Each wall is flat, endless, passes through zero and stands at right angles to its row. A trip goes straight from one point to another. Which walls does it cross, in order?
In the rows, zero is written as 128.

Walls:
(1): [143 157]
(2): [115 171]
(3): [ 62 121]
(4): [141 161]
(5): [136 163]
(6): [133 138]
(7): [138 114]
(8): [149 152]
(9): [142 114]
Trips:
[118 128] to [ 78 110] => 2
[142  74] to [ 98 109] => 3, 9, 7

Walls:
(1): [107 175 101 125  65  99 128  95 115 127 118]
(2): [145  93 121 136 144 140 144 150 115 191 154]
(3): [110 141 128  95 104 130 134 160 107 125 132]
(4): [116 157  85 135 126 130 113 159  82 132 119]
(5): [165  95 161 100 151 142  88  93 155 101 177]
(6): [ 92 124 159  68 189 103 103 123 128 159  82]
Trips:
[134 175 157 124 152 156 140 136 137  88 107] to [150  97 161 115 109 114 131 180 127 188 162] => 2
[129 106 149 129 141 117 139  89  98 166 124] to [126 153 107 197 108 127 139 131  78 135 115] => 5, 1, 4, 6
[135 129 164 164  59  93 175 133 121 110 136] to [110 112  72 156 118 157 107  90  90 153 145] => 4, 2, 3
[142 102 103 127 145 135 170 163 105 153 102] to [147 115 130 134 128 144 135 125  76 153 138] => 6

Walls:
(1): [108 110 115  97  97 144 120 145 154 115 165 160 111 129 146 122  94 137
 100  91  97 102 145 112 188 133 120  99 118 114 118 120  57 150 128 160
 186 124 155 115 121 155 132  98 124 111 100 172]
(2): [154 173 115 118  87 154 128 129 150 100 144 150 136 148 135 135 104 155
 113 131 129 161 197 171 102 168 127 150 104 156 101 147 148 151 176 123
 151 104 126 155 174 103 115 143 136 115  99 106]
(3): [113 108 120 163  96 186 128 118 126 107 135 103 122  85 103 120 149 127
 122  80 124 169 172 150 174 140 109  99 129 154 102  98 115 160 167 101
 110 105 112  77 117 133 150 130 161 118 137 111]
(4): [120 165 152 156 114  99 131 147 156 105 153 148 149 107 128 139  58 167
  78 145 189 155  85 115 124 172 132 151 101 113 145 153 124 104 125 156
 162 163  99  58 154 162 162 126 138 121 132 114]
(5): [ 87 168 149 180 127 167 148 125 140 104 123 114  89 145 178 120 144 121
 101 132  92  93 181 116 121 103 138 143  92 116 136  97 105 149  97 149
 152 129 109 139  80 127 105  90 106 125 105 124]
(6): [126 137  79  90 106 137  89  97 150 124  76 161 167 164 133 150 159 100
 101 116 114 180 120 113 133 133 111 154 135 152 104 151  84 157 153 130
 126 167 120 132 146 121 125 161 123 153 135 151]
(7): [138 130  99 132 143 119 159 112 178 138 163 103 134 117 100 120 151 156
 141 148 120 156 189  90 134 175 137 124 169 137 134 125 125 123 102 127
 128  85 140 117 101  85 182 120  99 109  98  79]
(8): [ 95 124 122 122 140  84 140 135 134 154 181 126 120 132 133 152 117 102
 128 104 106 157 147 102 135  94 127  80  96 120 106 132 143 108  78 106
 145 131 144 122 128 136 129 137 115  73 142  99]
(9): [133 143  80 153 105 120  83  96 151  95 113 122 177 167  85 144  90 125
 118 136 145 145  93 127 160 161 163 145  67 136 102  87 114 118 101 146
 111  95  48 115 136 108 127 141 105 134 172 169]
Trips:
[180  66 111 151 157  67 126 143 168  87 119 110 135 136 158 110  87 171
 168 102 143 147 136 146 156  97 128 125 156 110 150  72 127 109 128 126
 118 200 155 164 145 158 117 175 120 154  69 194] to [135 110 143 104 142 122 143 109 142 112 132 107 138 113 114 102 123  76
 100 122 119 231 132 163 106 117 112 168  77 152  97  96  92 156 136 138
 152 118 130 143 142 169 134 104 148 116 110 122] => 6, 4, 9, 2, 3, 8, 5
[108 126 103 104 126  74 173 129 110 127 148 175 165 167 144 140 115 157
 150 123 125 122 168  95 119  98 129 180  73 132 105 136 100 142 134  74
 193 172 173 105 108 128 130 186  93 137 171 122] to [136 109 105 155 100 130 147 152  83 157 158 102 149 119 204  66 123 123
 158 102 121 126 105  89 151 127 123 109 194 131 102 108 127 132 110 132
  74 168 108 163 168 155 102 148 102 115 149 160] => 5, 2, 4, 6
[102 137  67 110 203 120 143  88 102  97 115 136 132 141 149 111 115 108
 129 143  95  99  99  92  95  72 107 118 168 150 126 109 178  83  62  94
  64 123  97 139 105 148 160 145 160 135 171 128] to [118 194  93  77 107 124 111 175 141 139 161 165 128  69 140 122  94 100
 116 141 126 142 146 138 159 104 126 137 110 175 147 168 176  80 106 129
 139 157  95 135 112 149  95 162 103 146 120 108] => 6, 4, 2, 9, 1

Walls:
(1): [115  91 121 126  52 118 143  94 111 161 107 175 156 104 142 121  84 161
 132 134 145 130 178 157 152 128  68 141 146  93 105  74 131 135 152 138
 104 174 126 117  98 153 125 123 137 131  73 109]
(2): [ 96 153 149 142 142 134 132 147 150  54 120 135 155 130 146 131 125 137
 114 144 111 109 168 129  77 141 146 169 102  97 153  99 129 157 134 183
 174 161 125 147  63 130 138 155 125 150 122 147]
(3): [112 112 113 124 109 150 183 145  84 111 171 121 162 124  76 118 121 170
  93 131 130 164 148  99  89 101 146  77 167 163 154 118 144 125 148 107
 104 168 117 133 145 102 140  97 128 159 179  92]
(4): [ 98 122 102 142 105 124 158 122 158 134 116 127  83 133 142 157 134 100
 175 139 143 145 119 143 179 119 116  57 102 132 160  96 180 137 100 151
 136 106 182 104  97 173 125 100 190 127 133 109]
(5): [110 109 134 104 149 136  92 195 103 122 173 145 103 129 130 104  86 137
 114  95 207 109 126 119 180 139 161 144 106 136 166 159 149 141 137  97
 184 114  96 186 111 144  91 133 103 133 140 123]
(6): [ 90  71 160 148 164  81 106 131 128 132 126 117 137 132  83 153 141 179
 102 121 135 151  85 146 123 118 105 131 175 137 167 145 110 136 113  87
  88 101 141 143 130 156 114 122 150 118 131 174]
(7): [134 121 148 152 151 142 143 120 132 188 140 142 157 118  80  98 104 140
 149  87 177 124 110 139 141 162 113 130 128 133 132 109 135 108 111 154
 148 148 168 129  63 143  98 148 149 140 116 116]
Trips:
[ 97 159 181 170 116 148 144 151 137 113 137 127  82 121 145 164 132 156
 180 141  89 120 107  87 119 127 128 130 154 138 122  93 170  92 111 174
 140  89 161 104 156 112 161 123 129 168 112 145] to [104  94  95 112 111 134 140 113 130 104  73 117 117 149 101 105 145 134
 121 185  91 104 118 107 156 141 103 144  91  96 141 126 137 167 160 169
 168  95 117 102 125  87 117  92 135 149 109 123] => 1
[153 178  74 137 121 155 143 148 123 141 156 149  99 143 103 119 151 103
 119 102 133 109 160 139 161 183  95 105 112 120 129  42 145 147 150  78
 139 121 169 174 148  98 105 114 149 131 118 128] to [ 85 117 127 123 138 102 150  69 132 119 112 122  96 154 123 119  80 167
 136  81 118 143 140 145 168 130 123 109 128 142 101 179 137 131 112 139
 125 108 135 126 116 142 142 111 109 136 117 129] => 3, 6
[141 116 123 166  76 110 145 118 113 135 111 124  98 114  91 140 190 187
  95 154 121 191 136 160 201 144 132  98 115  98 131 113 168 163 123  95
 175 151 123 102 150  64 176 112 113 153 134  69] to [112 142 131  84 121  84 137  98 136  80 170 127 115 112 137 164 119  73
 123  96 112 132 107 115 140 128 127 140 153  74 109 104 189 105 153  63
 171 119 101 128 176 149 101  97 134  77 102  81] => 5, 3
[142 108 130 125 111  91 150 122 145 122 101 108 134 137 115  95  96 129
 128  89  98 123 123  99 161 124  93 123 170  63  69 146 146 124 134 144
 184 123 133 136 169 117 150 149 122  85 120 154] to [108 135 143  89 109 157 179 133 137 161 157 129 125 179 128 153 160 115
 126 132 130 114  71 165 126 111 117 188 179 156 142 111 170 163 153 126
 166 143 108 128 128 114 106 137 156 145 101 150] => 7, 6, 5, 2, 4, 3
[150 142 163  92 119 134 111 143 154 138 147 112 148  79  93 153 127  81
 111 100 108  94 145 159 122 103 140 122 134 127  82 128 172 146 167 145
 131  89 165  75 122 140 127 106 134 163 127 111] to [101 141 138 116 107 105 114 171 127 115  86 161 122 108 128 118  84  62
 175 153 109  99 112 124 118 168 106 102  80 134  74 125  89 120 120 123
 101 141 120 139 109 109  85 103 227  62 134 121] => 1

Walls:
(1): [109 131 170 162 180 133 125 148 161 168 148 117 121  88 137 166  92 190
  98 134 121 121 120 148 128 145 142 121 150  85 161 145 116 135  74 101
 112 131 133 126 114 147 115 136 182 170  82 160]
(2): [127 170 115 109 171 130 133 138  93 123 128 144 126 159 120 149 151 145
 154 140 157 104 121 133 152 123 161 147 161 154  90 169 128 150 115  85
 189 142 116  86  69 170  98 142 138 132 118  96]
(3): [128 119  62 144 149  97 126 143 100 143  85  57 186 159 139 112 131 132
 132 135 146 136 112 150 124 125 124 116 135 156 154 123 104 179 154 100
 172 126 107 118  58  59 170 114 111 110 121 154]
(4): [122 128 138 137 161 125 137 147 117 129 154 102  86 127 140 158 136 111
 134 119 123 104 128  61  83 143 114 157 112 126 109 129  89 150 163  80
 149 189 140 152 132 136 145 157 146 113 147 124]
(5): [144 156  74 162 108 122  96  71  95 153 131 154 176 150 133  97  92 164
 101 108  93 136 112 150 132 126 132 143 139 114 132  89 152 116  47 138
  96 162 123 103 172 147 147 126  65 136 122 134]
(6): [107 178 119  84 163 116 138 126 142 149  84 150 118  70 126 132 111 145
 125 163 107 109 138 127 125 113  93 143 118 112 144 151 129 148 186 149
 145 171  92 105 116 129 125 152 140 135 128 115]
(7): [105 139 137 104 123  94 118 130 170  97 116  83 106 150 133 136 100 144
 123 138 117 100 151 170 146 197 138 189 178 148  92 116 192 181 143 146
 131 126  83 142 131 109 194 133  80 166 148 143]
(8): [113  79 108 111 105 135  92 121 113 139 141  59 118 100 129 164 128 110
 122 129 172 157 140 121 118 101 149 118 162 123 142 189  99 166 168 111
 140 140 119 150  55 136 120 151 127 142 123 150]
(9): [171 144 104 145 144 143 105 140 130 126  81  95 119 110  77 109 104 147
 123 140 133 117 145 131 192 101 136 106 136 102 142 104  79 133  95 108
 125 182 109 133 113 102 120 150 139 130 154 147]
(10): [ 71 115  93 117 117  76 126 116 138 129 128 119  95 156 132 146  87  98
  99 139 160  60 101  96 130 118 145 145 162  94 174 103 143 145  89 151
 122  91 111 115 100 116 117 118 130 131 144 133]
(11): [137  88 105 113  85 171 122 101 152 101 101 161 159 154 157  64 145  97
 107 150 106  80 155  62 131 120 115 121  87  89 119 182  89 129 113 153
 176 144 109 139 140 141 156 103 134 106 161 105]
Trips:
[219 101 135 109 137 153 116 152 124 135 109 132 185 121 138 132  90 123
 124  56 121 152 120 127  97 118 149 151 105 162  78 157 179 104 128 116
 124 103 122 151 114  73 123  68 109 132 149 129] to [146 114 154 138 104 150  84 102  83 109 107 167 165  71  97 131 166 111
 157  71 189 128 131 106  81 105 123 102 147 153 146 160 146  91  98 193
 115 165 146 115 174 133 104  96 104 126 113 109] => 7, 3
[112 184 114 100 134 126 115  92 116 139 146 110 165 118 123  78 125 157
 119 101 119  94 132 141 102 184 136 166 138 106  89 138 172 153 100 146
 165 130 140 129 149 178 126 121 104 134 103 109] to [114  97 157 115 172 120 143 157 126 180  99 126  84 157 108 126 118 143
 139 120 168 105 119  80 134 125  73 135 126 139 140 131 119 134 141 109
 141 127  94 137 143 127 163  88 162 130 139 135] => 10, 4, 3, 5, 9
[110 137 109 165 106 111 119  97  95  96 133 127 107 116  91 148 130 102
 118  90 131  79 152 172 128 147  61  91 165 108 128  81 142 128 131 145
 103  94 101 122 124  50 102 140 132 113  77 149] to [108 162 139 102 164 136 133  91 111 110 101 127  86 125 102  93 154 117
 116 117  83 145 150 127 175 142 156 143  91 172 174 125 101  97 141 129
 168 117 117 117 121  91 107 150 150 133 136 101] => 6, 5, 7, 2, 10, 11

Walls:
(1): [181 136 116  94 122 104  83 183 110 146 174  67 143  60 103 161  85 108
 128 144 126 108 108 135 151 130 107 153 149 157 107 142 139 116 151  93
 106 128 130 112 149  80 147 130 141 147 145  69]
(2): [127 104 128 155 128 116 159 156 117 141  81 106 123 122 108 169  97 147
 183  98  64 160 160 134 140 134  88 133 108  96 120 164 112 138 132 158
 124 116 108 137 153 201 116 163 138 155 126 138]
(3): [ 84 142 147 133 160 159 150 119 130 153  68 102 110  97 135  93  98 173
 150 136 150 117 122  95 100 138 144 123 149  82 111 163 138 138 117 151
  97 128 104 113 126 101 109 162 158 161  56 110]
(4): [112 113  97  71 109 153  76 133 149 155 152 123 134 117 119 120 125 104
 165 130 144  85 117 159 180 108 149 147 126 106 137 211 123 111 140 130
 114 114  99 157 113  88 157 112 136 174 147 105]
(5): [127 158 115 131 148  78 173 115 129 136 112 178 128 117 130  55 146 193
 156 117 130 146  89 112  72 151 117 168 127 169 152 140 143 134 105 121
 124 126  86 127 138  99 114 154 139 112 102 130]
(6): [ 88 110 141 128 134 128 119 174 127  95 166 141 157 153 112 145 177 124
 165 149 119 146 139 141 131 149  89  75  81 108 153 148 151 153 110 185
  78 130  79 163 132 153 115 111 157 139 130 149]
(7): [136  94 184 104 123 102  85 143 153 108 138 122 129 114 138 167 182 122
 101  89 129 132  83  63 161  87 153  69 128  79 147  97  95 117  88 125
 144 101 147 183 155 114  78 124 137 123 129 116]
(8): [118 139 185 132 114 129 146 113 186 130 153 113 137 106 189  96 100 117
 147 104 178 171 133 184 142 124  85 147 112 143  96 187  73 160 155 151
 132 188  86 173 153 188 111  92 100 137 137  88]
(9): [112 140 133 105 150 130 125 141 108 165 130 165 128 101 145 133  99 101
 157 112 143 125 128 111 156 113 116 112 123 128 112  83 127 111 124 148
 133  96 167 159 164 139 159  67 144 103 131 135]
Trips:
[151 139 160 129 133 120 130 127 120  86 153 104  84 159  98 141  95 200
 121 166 123  55 160 148 140 121 135 104  80 148 108 171 137 148  90 122
 176  94 123  86 193 143 153 152 103 135 135 136] to [100 195  88 115  79 120 137 155 119 132 125  87  75  95 159 118 104 143
 144  89 187  80 147 172 143  98 141 138 130 116 111 144  94 195 112 129
 111 122 120 132 157 121 125 147 133  95 164 135] => 3, 4, 8, 9
[ 55 145 161 125 147 142 101 127 144  82 155 131  71 156 180 139 108 108
  98 100 129  99 147 129  93 140 142 151  76 154 106 102  97 109 159  95
 120 101  86 135 118 115 107 215 106 105 185 171] to [145 176 136 140 107  88 149 144 126 157 117 142 140 121 105 128 133 132
 139  87 178 141 112 100 130  90 165 120 106 150 132 112 130 174 151 122
  84 108 143 154  79 130 117 106 116 104 151 124] => 5, 9
[121 160 126 100 146 142 100 103 106 118 110 121 158 162 107 138  83 121
  98 115 161 114 119 129 105  94 148 173 183 166 169 107 116 158 136 151
 108 107  99 136 121 137 138 110 110 126 136 125] to [131 162 110 127 131 120 115 119 143  94  91 147 137 109  78 107 147 113
 112 112 143 172 130 135 152 111 151 134 102 125 108 139 107 118 161 148
 117 132 157 136 174 127 141 139 142 177 115 112] => 8, 3, 5, 7, 2
[ 83 100 154 140  82 123 152 105 105 146 175 167  85 114 128 160 175  69
 137 157  87 167 130 144 125 150 165 158  70 145 114 109 144 108 128 104
 137 138 137 159 130 118 147 142  96 111  90 159] to [122  72 161 152 136 113 127 115 115  95 110 119 144 158 108  72 110  82
 111 154 156  85 139 143 105 166  93  92 164 116 103 154  76 101 172 156
  89 145 127 145  65 184 100 156 105 159  84 130] => 9, 8, 2, 3
